Rows are points. The points of each table are mixes of a few directions, plus a little noise. How many directions does each table use, and how many do they share? Where both have some left over, give the other angles between the two spaces (their principal angles), to ten degrees, smallest first.

First (4 x 2):
[[ 5.3 -3.0]
 [-5.8  3.3]
 [-3.9  2.2]
 [ 4.3 -2.4]]
Second (5 x 2):
[[-7.6  4.3]
 [-1.5  0.9]
 [ 5.1 -2.9]
 [-1.5  0.8]
 [ 5.5 -3.1]]
Directions: first 1, second 1, shared 1

First (7 x 6):
[[  0.3  -0.5   2.1   0.9   1.0  -0.7]
 [ -0.6  -2.2   2.8   4.0   3.8  -1.0]
 [  3.0   5.5  -2.7 -10.2  -9.6   1.1]
 [  2.0   1.2   3.7  -2.3  -1.8  -1.2]
 [  0.5   0.0   1.8   0.1   0.2  -0.7]
 [ -6.3  -3.4 -12.6   6.5   5.2   4.3]
 [  1.2  -0.6   5.0   1.0   1.3  -1.7]]
Second (9 x 6):
[[ 2.6 -2.3 -0.5  2.4 -3.3 -5.4]
 [-1.2 -1.3 -1.4 -4.5  2.5 -3.0]
 [-6.1  3.9  3.3  0.3  2.2  5.5]
 [11.2 -2.0 -8.9 -8.1  1.4  0.6]
 [-2.3 -2.3  3.5  4.8  2.8  6.7]
 [ 5.7  1.9 -4.1 -2.8 -2.4 -0.8]
 [-8.4  1.1  4.4  0.9  0.6 -3.3]
 [-4.7  2.9  2.7  1.0  0.2  1.3]
 [ 3.2 -1.9  0.9  6.0 -4.0 -1.5]]
Directions: first 2, second 4, shared 0; angles 30, 70

First (8 x 11):
[[-3.9  0.9  2.8 -5.1  2.9  3.4  3.1 -0.1  9.9  1.4 10.0]
 [-0.7  3.5 -3.5 -2.2 -0.3  6.3 -6.6  0.0 -1.5  4.6  0.3]
 [ 3.1 -4.8  4.8  3.2  0.1 -9.0  6.1  0.2 -1.9 -5.6 -5.6]
 [-2.9  6.6 -8.5  1.5 -2.9  6.2 -5.8 -1.9 -4.4  3.3  3.5]
 [ 1.0 -0.9  2.1  0.1  0.5 -2.4  1.0 -0.1 -0.8 -1.2 -2.2]
 [ 1.5 -0.5  6.8 -1.4  2.2 -6.3  3.0 -1.6 -1.0 -3.3 -3.5]
 [ 0.6 -2.8  2.6  2.3  0.0 -5.7  5.8 -0.2  0.8 -4.2 -0.3]
 [ 1.4 -2.0 -7.1  1.6 -2.5  7.5 -6.7  3.7 -1.1  5.0 -2.3]]
Second (8 x 11):
[[-4.9 -2.1 -2.0 -2.9  4.1 -3.2  5.1 -4.0  3.3 -1.1  5.2]
 [-0.9 -0.6 -0.3 -0.6  1.1 -0.7  1.2 -0.7  0.2 -0.1  0.8]
 [ 6.5  2.9  2.5  4.0 -6.0  4.4 -6.9  5.2 -3.8  1.3 -6.7]
 [ 0.5  3.6 -1.8  2.3 -7.9  3.9 -5.2  0.1  8.4 -2.0  1.5]
 [-5.7 -1.5 -2.8 -2.8  2.9 -2.8  4.6 -4.6  6.0 -1.8  6.4]
 [ 5.8  3.6  1.6  4.1 -7.7  5.1 -7.7  4.6 -0.7  0.6 -5.4]
 [-2.1 -3.0  0.5 -2.5  6.5 -3.6  5.0 -1.5 -4.1  0.8  0.9]
 [ 0.8 -3.1  2.3 -1.6  6.9 -3.1  4.0  0.9 -9.3  2.2 -2.8]]
Directions: first 4, second 2, shared 0; angles 30, 60
